Each row is a point. Before rounding, the points of a table are all equally far from one centre. They may lie mostly on one side of it. Write the centre, to within rounding.

Points:
[[ 12 -57]
 [ 57 -33]
 [-29 -30]
 [  4 -56]
 [ 41 -50]
 [-34 -15]
 [ 62   7]
 [-16 -46]
 [ -6  37]]
Centre: [15 -8]

Points:
[[  0  45  11  -8]
 [ 18 -76  32 -34]
 [ 27 -27 -35 -64]
 [-33 -43  24 -24]
 [ -9 -14  24 -56]
 [ 82 -11  10 -47]
 [ 24 -39  38 -59]
 [-15 -39 -18 -53]]
Centre: [ 28 -22  -1   1]

Points (11 x 6):
[[ 13  56 -14  60 -14 -43]
 [-47  42 -23 -34   4 -50]
 [ 12  44  19 -15 -28 -19]
 [ -8  10   1   6 -46 -63]
 [-12  40  37  15 -16 -46]
 [ -4 -12  21  16  28 -95]
 [-14  55 -18  20 -40   0]
 [-46  30 -15 -21 -30 -41]
 [-36  59  13  17  45 -55]
 [ 19  64 -11  28   2 -61]
 [ -7  12  32  17  12 -85]]
Centre: [ -4  -6 -22  17  26 -15]

Points, 12 rows:
[[ 15 -39  22  25  11 -52   5  34 -25]
 [-30 -40  31  44  60 -20 -34  52  33]
 [ 22 -13   0   6   2 -44  27  41 -19]
 [ 16 -31  46  23   6  31   6  84 -35]
 [ 46 -34  -9   1 -18 -16  32  19  19]
 [ 23 -33  62  27   4 -23   0  31  59]
 [ 95  -2  27  41  42 -20  15  23  14]
 [-12  -4  76  30  -9   4 -19  40  28]
 [ 50   4  26 -44  21 -30   3  22 -36]
 [ 17  -5  57  25 -16  34  16  63   8]
 [ -9 -30  46 -20  18  14  15  20  -1]
 [-15 -58  56 -15  39 -11 -34  83  -3]]
Centre: [ 42 -11   4   6  23   8 -53  47  14]

Points (19 x 12):
[[-82  44   0   3  52 -55   4 -77 -24 -15 -29 -29]
 [-52  -1  -9  32  27   2   2 -51   0 -24  41  -5]
 [-65  16  20  62   6 -32 -11 -42 -14 -20 -16 -31]
 [-51  27  16  37  91  -8  29 -43  -1 -17 -31  25]
 [-83  39  35  42  37 -29   6 -70 -29   5 -22  28]
 [-55  41   0  42  50 -36  59 -48 -11 -20 -18  11]
 [-56  -3  -5  43  62 -28  52 -14 -15  -1 -11   7]
 [-66  27 -31  34  58 -12  27 -56  10  -2   9   3]
 [-50  52 -27  49  37 -40   3 -69   4   9   3  -5]
 [-79  47  18  35  15  -7  -1 -78  -5 -23 -28 -20]
 [-70  31 -15  12  66 -29  45 -51   6 -20  14 -16]
 [-81  46   6  12  55  -7 -10 -67 -27 -43 -12  13]
 [-62  21 -34  39  60 -15  -9 -42 -20   0  14  16]
 [-69  56   4  18  44 -34 -29 -57 -66  -7 -17  -7]
 [-89  31   5  22  33 -29  26 -72 -19 -27   4  13]
 [-74  24 -15  24  47  23  -4 -42  -6  -9  19 -32]
 [-76  21  -1  24  50  15  50 -33 -18  10  -4 -31]
 [-77  16  16  48  59  -2  10 -56 -40   3 -27 -12]
 [-46  34  24  27  56 -25  71 -12 -35 -11   4  -4]]
Centre: [-29  27  20 -12  30 -22   1 -30  -7   7 -16  -2]

Points, 23 rows:
[[  6  10  51  34  28   2 -52 -28  25  49 -35 -30   3 -42   3 -69 -26   2]
 [-51  43  78   7  17 -20 -49 -23  19   3 -19   7 -19 -51 -22 -34 -29  52]
 [  6  24  69 -19  47 -34 -63 -17  48  23   4 -11  -7 -62  -6 -13 -22  24]
 [ -5  56  46  -9  33 -38 -94  -6 -10  50  38 -21 -14 -17   5 -36 -34  32]
 [-34  64  54   7  27  28 -68 -15  11  44   1   2  -2 -67  14 -35 -33  34]
 [ -9  32  84 -24  -8 -32 -35 -29   6  13  28 -23 -34 -31  -5 -37 -79  39]
 [-30  -2  58   2   6 -26 -38 -10  16  75  22  -1 -13 -82  -6 -40 -63 -14]
 [  4  10  36 -11  49  16 -48  -1  21  55  -8  -2 -69 -31 -14 -11 -21 -18]
 [  9  64  71  -3  46   3 -41  24  28  47 -16 -20 -17  -3 -36 -10 -30  -8]
 [-11  42  73  10  38 -32 -69   7  16  45  44  11 -47 -29 -37  -6 -21   5]
 [-17  72  56  -8  25 -39 -70  -3  16  35  -2  10  17 -30  44 -53 -62  19]
 [  5  37  30 -14  59 -31 -52   8  -4  24 -14  -6 -27 -51 -14 -28 -62  29]
 [-28  51  56  -6   9 -54 -73 -43  25  46  16 -23 -35 -40   0 -23 -60  17]
 [-19   9  95 -12  57   4 -35 -30  23  26   5 -11  -9 -40 -11 -48 -29  46]
 [ -4  58  53 -36  25 -26   1  28  47  52  44  -4 -12 -28 -17 -30 -40   8]
 [ 11  19  78 -36  33 -36 -47  18   5  56  15  16 -25 -13 -29   3 -74  25]
 [-46  16  52  14  35 -21 -70   9  29  50  28 -35 -28 -39  27 -32   1  -2]
 [-37  27  48   8  50   6 -61  26  27  26 -17 -13 -36 -14 -30 -38  -6 -34]
 [-18  37  81 -50  35 -12 -77  -2 -33  27 -14  11  -9 -13 -19 -16 -34  24]
 [-12  62  28  18  46   3 -63  15 -10  36   1 -28 -51  -2 -10 -23 -15  11]
 [ -7  35  73 -12  37 -18 -75 -30  11  18  21 -52 -15 -43  -9 -20 -22  15]
 [-21   2  54 -39  39   3 -44 -35   9  50  -2  -3 -57 -35  16 -23 -78  19]
 [ -9  17  75  -1  20 -25 -72   7  24  63 -16 -24 -12 -60 -22 -34 -31  -4]]
Centre: [-20  14  35   2   5  -6 -35 -14  13  27  13  12   5  -1  -2 -19 -36   3]

Points:
[[  3  31  12  17 -40 -27  18  43 -38 -27  10 -52  22  -3  -9 -55   1   7
   13 -39 -27  15  10 -15]
 [ -3  30  20  20 -24 -22   8  55 -30 -54   6 -63  43  -2 -16 -78  13   2
  -18  -7   3   4   8   9]
 [  9  22   1  12 -32 -45 -15  33 -21 -57   1 -66  38 -13 -12 -41  20 -23
   21  -7   4  14   2 -22]
 [  3  22  24  -3 -21 -19   2  34 -56 -59  15 -62   7  23 -27 -77   6   2
    0 -12   4  -1   8 -33]
 [ -7  32  15   3 -25 -46 -15  41 -42 -48   3 -62  42 -14  -9 -64 -13 -40
   -7 -15  -7  -2   4 -17]
 [  4  20  34  39 -36 -34   7  37 -30 -29   4 -52  27  14 -26 -49  -9 -37
    1   9 -27   7   6 -24]
 [ 14  25  26  46 -28 -20 -10  36 -44 -41  24 -58   0 -13 -30 -66   6  -6
   15  11  -1  -2   6  -1]
 [ -8  55 -10  19 -36 -15  26  29 -34 -59  30 -43  17  14 -18 -60   9   9
   -3  14 -18  -1  15 -20]
 [ 16  26   7  -5 -47 -37 -10  42 -20 -39   7 -60  -4  18 -21 -69  35 -15
    8  -2  -2  18  16   4]
 [-10  32  24  27 -53 -22  -6  55 -52 -34   3 -48  12  10 -30 -41   6 -34
  -14   2 -12  17  12 -18]
 [ -3  45  24  13 -12 -36 -15  45 -18 -37   3 -66  35   3 -19 -60  -2  -5
   20   6  -2  23  -1  -9]
 [-10  47  34  25 -38 -22 -12  25 -34 -37  19 -49  23  -4 -25 -95   7  -5
   -1   3  -8  -1  16 -32]
 [-31  36  34  14  -5 -27  -5  43 -45 -43  -5 -56  13   3 -38 -60  15   4
   -4   0 -10 -10  38 -32]
 [  6  23  32  25 -44 -14   5  62 -10 -43   9 -62  35 -16 -25 -57   6  -1
    1   3  -5  -7  23  -8]
 [-20  19  25  18 -37 -13  -6  62 -43 -44  26 -46  35   1 -16 -44   9 -24
  -46  -1  -8   0  26  -4]
 [ -4  38  30  27 -14 -37  -3  62 -29 -49 -17 -52  -8  -3 -14 -72   7  -5
    7   3 -14  21  44   1]
 [-14  12  10  21 -18 -29 -38  31 -21 -38   1 -72  36  13 -28 -82   9  -6
   14 -10   5  14  15 -10]
 [ 11  44   4  25 -27 -17 -17  66 -45 -20   9 -46  45  -2  -2 -59  19 -23
    1  -7  35  16  10   5]
 [ 12  21  15   5 -50 -35   7  45 -35 -24  25 -41  20  20 -36 -64  14 -21
    8  20 -18   4  18 -17]
 [  5  41  27   8 -18 -25   6  53 -11 -12   6 -70 -12  20 -20 -58 -22 -23
  -18   0 -11  -3  -2 -20]
 [ -4  20  27  19 -39 -23   5  55 -30 -36  11 -52  30  -9 -43 -53   5 -34
   -6  24 -16  15   0  -8]
 [-21  12  17  21 -47 -14   4  26 -54 -41   3 -53  -6   3 -47 -67  -3 -26
    7  20  -8  14  25 -18]
 [  2  27  31  31 -27 -20 -26  40 -19 -23  -3 -68  24  10 -31 -64   6 -37
   15  16   5  18   8  -5]
 [-13  36  29  27 -19 -10   6  64 -28 -50   0 -52  22   0 -28 -36  17 -15
  -25   3 -18   2 -16 -26]
 [ 15  16   7  24 -27 -33   9  42 -37 -21  10 -70  23  19 -12 -61  10 -22
    9   3 -17  12   1 -10]
 [-11  39  31  19 -22 -22  -8  48 -23 -52   4 -68  35  -5 -30 -57   0   6
  -17   6 -24  -6  13 -16]
 [  5   2  22   7 -26 -37   5  17 -29 -46  23 -52  29  -3 -44 -64  20 -13
    2   2 -12  35 -13 -11]]
Centre: [ 13  16  -4   6  -4   0 -11  15 -14 -31 -13   0   9  -6 -16 -51  -4 -12
 -19  -4   6   5  22 -14]

Points, 30 rows:
[[ 30  -7  23 -20  17 -46   2  22 -33  42  65  31  -7  51  30  15  31 -19
   26   8  -8  36 -38  18]
 [ 41 -15  32 -16  -6 -36  -7  39 -32  24  86  23  13  25 -15  28   5  -3
   17 -20 -27  44 -36  10]
 [-15 -16  71  22  -2 -18 -26  39 -18  14  19   2  -9  48  14  37 -43  -3
   12  -2  15  -2 -43  27]
 [ 34 -26  72  26  -8 -19  -9  39 -30  45  37  12  -8  29 -39  49   3  15
    4  -6  11  36 -16  11]
 [  2 -26  24 -34  -5 -24   0  49 -36  32  32  -6  -5  42 -26  41  46  12
    0 -19  24  23 -12  63]
 [ 21 -24  64 -34  12 -35  27  31 -39  25  30  13  25  41   0  72   3 -34
    7  13  -7  -1 -28  23]
 [ -6 -28  20  -2  11 -22  15  53 -17  22  12   3  -6  43 -46  70  45 -41
  -19 -26  15  25 -32  13]
 [ 23 -30  68  -6 -29 -22   1  22 -46  28  40  15  -2  23 -32  40  16 -32
   10  -5   3  39 -24  42]
 [ 11 -36  27  -8  -2 -14   9  40   8  31  26   2   8  80 -26  41  11 -12
   14 -16 -23  46 -20  40]
 [ 32 -19  15   0  -3  16 -23  58 -11  13  38 -22 -19  18 -53  14  12 -41
   -1 -24 -27  25 -34  36]
 [ 38 -17  -6   2  -4 -18  -3  40 -21  30   3  -3  12  40 -31  68 -15 -20
   22  -6  34  26 -15  22]
 [ 20 -10  56 -13   8 -31  -7  33   9  30  48  13  -9  45 -35  71  11 -30
   27 -12 -17  51 -18  50]
 [ 36 -30  49 -30 -36 -17  22  45 -39  28  11  11  18  35 -41  37  -6 -17
   -4 -17  12  12 -35  31]
 [ 30  -8  53 -14 -19 -26   9  31 -23  12  -3  -3   5  43 -14  95  51  -3
    8 -23  -1  36  -7  17]
 [ 22  15  68 -14  17 -49  20  50 -56  29  29  32  25  45  -4  40  21  -6
   10 -39  -6   7 -32  44]
 [ 10 -31  55 -31  10 -18  11  37 -17   3  55  11   0  57 -15  50  34   6
   49  -9  13  33 -20  38]
 [ 16 -32  59 -10   2 -12 -24  43 -17  50  44  -5 -20  44   5  39  -8  -7
   37 -33 -28   1 -17  44]
 [ 62 -32  30   8   3 -11   1  73 -18  22  44  19 -18  21 -43  52  34 -22
    0  -6 -15 -15  -5  -6]
 [ 27 -14  23  18   1  26 -22  20 -17  23  66  16 -15  28 -24  51   7 -11
    8  -9  15  33 -40  32]
 [  0 -17  38 -18  -9  10  -9  66 -36  -7  22 -12  -9  26   3  31  46  23
    2   5 -10  47   9  13]
 [ 28 -41  64  -2 -11 -44   1  35 -33  45  52   3  -6  26  -9  41  13  12
   24 -25  37   3 -23  21]
 [ 27  -3  21  15  20 -54 -16  59 -23  10  20   9  21  57 -37  51 -18 -23
   50  -6 -29  -7 -10  30]
 [ 42   4  47 -19   2 -36  -1  32 -45  25  40  50 -17  58 -34  30  -1  -4
   12 -30  -1  59  12  32]
 [ 27 -48  59 -26  11  20 -26  15  -9  11  20  16  -4  30 -24  58  26   6
    8 -20  -8  27 -19  39]
 [ 37 -32  52  -1  18 -21  -9  62 -22  25  23   5  -1  47   2  59  28  -8
   18 -14   2   5 -20  56]
 [ 20 -18  39 -13 -25  -1   8  33 -27   3  24 -19   9  33 -32  65   6  11
   33  18  -6  42 -30  38]
 [ 55 -13  57  -7  25  -6   8  57 -44  18  20  17 -19  42   6  30 -11  19
   21 -17   3  25  -2  50]
 [ 37 -38  43 -16  -8 -12 -16  41 -56  17  12 -10  -1  34  -5  47   1   9
   23 -16   7  42  -4  24]
 [ 66 -12  61 -24  -3 -21 -23  36 -44   8  22   3 -65  35 -25  17 -26 -25
    7   8  -8  27   0  30]
 [ 23   9  51  26  17 -31  -1  36 -24  66   9  19 -13  45 -13  38  22 -31
   27  26 -29  27 -31  29]]
Centre: [ 11  20  29 -13   9 -32   6  11  -2   1  19   3 -22  22 -17  18  10  -5
   2 -14  -7  -5  -9   4]

Points, 28 rows:
[[-72  50   3  53   0  -3  10 -14 -23  -9  19  -1  65  24  35  46 -11  44
   -4 -56 -22   2 -16  -6]
 [-33  22 -11  64  17 -30  35  22 -39 -25   2 -51  55  39  45  50 -32  29
    6 -39 -27  -3   5 -13]
 [-36 -13 -42  61  27 -12  43  34  -3 -10  -5 -40  68  15  48  26   2  25
   30 -29 -17 -10 -24 -38]
 [-56  14  35  18 -22  23   8   2 -17  -2 -18   6  51  21  40  10  27  25
  -22 -38 -23   1 -60  17]
 [ -2  39  11  38  -2   3   5  -1 -32 -34  22 -26  49  30  34  28  24  11
  -18  25 -23 -42  31  -5]
 [-15  58 -39  44 -19  20  13  19  15  38  39 -12  12  -1  63  14  16  22
  -28 -25  -7 -21  -8  23]
 [-44  11   4  27 -18 -21   0   8 -18  -8 -29 -19  73   2  34  54 -59  -2
   15 -47  -9 -39 -17   7]
 [-52  -9 -44  42   4   2  32 -13  15  31   8 -27  68  17  38  27 -28   4
   18 -39 -14  -8 -33   1]
 [-57 -32 -21  35  40 -17  39   9  -3   9  12 -60  20 -30  46  14  -8 -26
  -38 -38 -38 -34  27   2]
 [-27  -1 -18  33  13   4  41  18 -21 -43   3   3  33  20  61  -8 -20 -13
   21 -22  32 -38 -24  21]
 [-20  40 -33  43  30  38  31 -12   5 -13 -25 -27  46  -8  49   0   4  38
  -12 -11 -48 -13 -43 -19]
 [-76 -14   3  41  10  -7  22  21  -2 -36   8  23  51  -1  45  56 -28   0
   -7   7 -61 -22  15  15]
 [-42  45  -9  33   0  33  46  -9 -52  18   9 -15 -16 -31  15   9  -8  53
    7   0   9 -31 -16  43]
 [-34  24   1  29  17   1  -2 -33  -9  30  -6 -37  61  10  91  44  -9  -7
   11 -51 -71  -9 -14 -13]
 [-29   7 -19  56 -17 -23  47  38 -35 -52  17  -3   5 -13  70  35   8   2
   -4 -48 -29 -11 -13  35]
 [-10   7  28  79  43   1  14   1 -29  12  21 -11  60 -20  27  89 -30  13
  -10   7 -41  -3   5  -5]
 [-74  23 -29  23  13 -36  -1   9  -2 -11  13  19  58  15  34  25 -28 -33
   17 -23 -37 -35  -5  12]
 [-49  14  12  43   8  -4  21   6  17 -38  40  -5  41 -30  65  11 -24  45
   -7 -56 -10 -11 -32  25]
 [-40  22  25   6  30  -7  40  -8  17 -37  27 -29  28  27  46  23  -5  58
  -15 -34 -22 -22 -50   9]
 [-26  15   7  49  28  22   9   0  17  -8   6 -11  44 -24  35  32 -13   6
   -7 -44   7 -25 -72  18]
 [ 11  28   6  75  -8 -20  -1  23 -14  -8  16  16  62  50  55  49 -16   1
   21 -43 -48 -20  -2   7]
 [-15  18 -15  25  10   1  23  39 -23  -5  66 -10  58 -10  95   9   5  19
    0 -64 -19   5 -30 -20]
 [-38   8  12  67 -15   3  -6  15  25  42  20  17  13  24   4  63 -39   8
   -4 -24   3  24  10  17]
 [-60  15 -15  21  -5   0  17  -3  -8   0   3 -14  53  32  74  22 -44  25
   31 -19  28 -22  29  17]
 [-28  27 -15  45  12  18  28   5 -59   6 -38 -26  66  41  24  49  -9  18
  -35   0 -20 -28  14 -15]
 [-69  18  -5  72  17 -10  12  41 -12  -5 -11 -19  63  13  -2  27 -31  25
    3 -56 -17 -26  29   7]
 [-63  38   9  59  12   1   1  11 -38  -4   2 -32  44 -33  33  -1 -49  14
   -2 -26   0 -27 -25  21]
 [-62 -21  10  70 -12  -7  33 -37 -47   8 -12  -4  45   2  54   7  15   7
  -14  -4  -4 -44 -36 -13]]
Centre: [-12   0   8  15  18 -11  19  10 -22  20  -2  13   4  -8  35  20  -5  24
   5 -31 -26 -17   9 -20]
